Each row is a point. Each copy is the shape, with its points in the same order, turned, moved and blurred by noise. Say if it was mirrored as well.

Shape:
[[ 15  46 -31]
 [ 22 -12  -8]
 [ -7  10  -6]
 [ 14   8  13]
 [ 22 -44 -24]
 [  1 -60   9]]
Copy 1:
[[ 62  21  21]
 [ 28 -14 -28]
 [ 12   3   6]
 [ 26 -23   8]
 [ 21 -10 -60]
 [-15 -26 -49]]
Copy 1 is: only turned
Copy 2, 6 rows:
[[ 55  -8  -4]
 [ -6 -21  11]
 [  7   1 -16]
 [  0   9   9]
 [-25 -51   4]
 [-59 -25  -3]]
Copy 2 is: only turned
Copy 3, 6 rows:
[[  1  52 -44]
 [-19  30  13]
 [  5  15  -9]
 [  8  33   9]
 [-50  13  21]
 [-27  -7  50]]
Copy 3 is: mirrored
Copy 4 (6 x 3):
[[-28  39  25]
 [  5   8 -19]
 [  0   7  20]
 [ 19  18   7]
 [ -6 -15 -36]
 [ 34 -43 -33]]
Copy 4 is: only turned

Shape (7 x 4):
[[-11  19  19 -41]
 [-12 -74 -12  34]
 [ 11 -22 -26  44]
 [ -2  23  13 -30]
 [ -9  -7 -14  31]
 [ 25  12  20 -12]
 [-10  -5  23  22]]
Copy 1:
[[  0  12   3 -51]
 [-63  12   8  53]
 [ -4   0   6  57]
 [  9   8  -3 -38]
 [  1  17   9  29]
 [ 14 -12  18 -16]
 [-11  23  32   5]]
Copy 1 is: only turned
Copy 2:
[[  1  13   2 -65]
 [ 16 -56   3  36]
 [ -9   0   2  37]
 [ -8  22   3 -56]
 [  7   9  -4  18]
 [-24  15  28 -35]
 [ 20   7  24  -6]]
Copy 2 is: mirrored
Copy 3:
[[  5  36  29   2]
 [-50 -62  33 -49]
 [-23 -45 -24 -38]
 [  4  29  22  -2]
 [  3 -33   6 -30]
 [-18   8   1  18]
 [ -5 -36  26  -3]]
Copy 3 is: mirrored

Shape:
[[ 21  27  25  -6  37  74]
 [-27  14  48  10  31   3]
 [  1  -1 -20  17  -7 -49]
 [  4  39  10 -55   4   3]
 [ 22  43  12 -28 -26  -3]
 [-37 -16   5 -35 -44  -9]
 [ -8 -22  41  16 -18 -12]
 [  0  32   5  -1 -15  22]
 [ 42 -10   6   9   2  37]
 [ -6  -1 -34  16  27 -11]
 [ 33  21  -7 -36 -28   9]]
Copy 1, 11 rows:
[[-18  -8 -15  46  38 -51]
 [ 20  11  27 -14   6 -27]
 [ 31  -1 -33 -22 -31  37]
 [-12  33 -34  -9  42  17]
 [  7  48 -30  11  22  30]
 [-23   3  16 -23   8  75]
 [ 33 -12  29  -5   0  26]
 [ -7  21 -10  28  -1  12]
 [ 10 -40 -25  44  21   1]
 [  7 -20 -35 -20 -35  -9]
 [  2  13 -41  15  22  34]]
Copy 1 is: only turned
Copy 2:
[[ 62  33  -6  34 -59  34]
 [ 13  44  -1 -25 -42  -6]
 [-12 -30  -5 -21  12 -17]
 [  8 -11  21 -20 -38  61]
 [-10 -16 -19  -7 -19  53]
 [-16  19  24 -26  37  42]
 [-27  35 -12  -2   7 -12]
 [ 21   7 -21  -4 -10  35]
 [ 30   5  -7  57 -17  13]
 [ 35 -21   9 -11   5 -26]
 [  2 -24  -1  18  -3  56]]
Copy 2 is: only turned
Copy 3 (11 x 6):
[[  8 -83  16 -42  10   7]
 [  4   3  22 -47  18  15]
 [-19  41  15  37  21 -13]
 [-10 -19 -30  -9  60  16]
 [ 14 -22  -8  19  58  21]
 [ 16  28 -47  17   6  37]
 [ 43  33   5  -2   0   3]
 [  1 -30   8   8  22  28]
 [ 21 -49   5  13  -8 -22]
 [-42   9  16   9  -1 -17]
 [  6 -31 -29  35  40   6]]
Copy 3 is: only turned
Copy 4:
[[ 71   0  36   2  44 -11]
 [ 15  10  63  11 -14 -11]
 [-29  17 -21 -23 -36  -4]
 [ -1 -17  28 -50  36  17]
 [ 13 -33   4 -38  10  24]
 [-52 -26   6  10  23  16]
 [-13 -22  10  21 -24 -24]
 [ 25  -6   6  -5  13  26]
 [ 37 -13 -20   7  23 -31]
 [ -2  46  -9 -15  -6 -14]
 [  8 -31 -18 -38  28  13]]
Copy 4 is: only turned
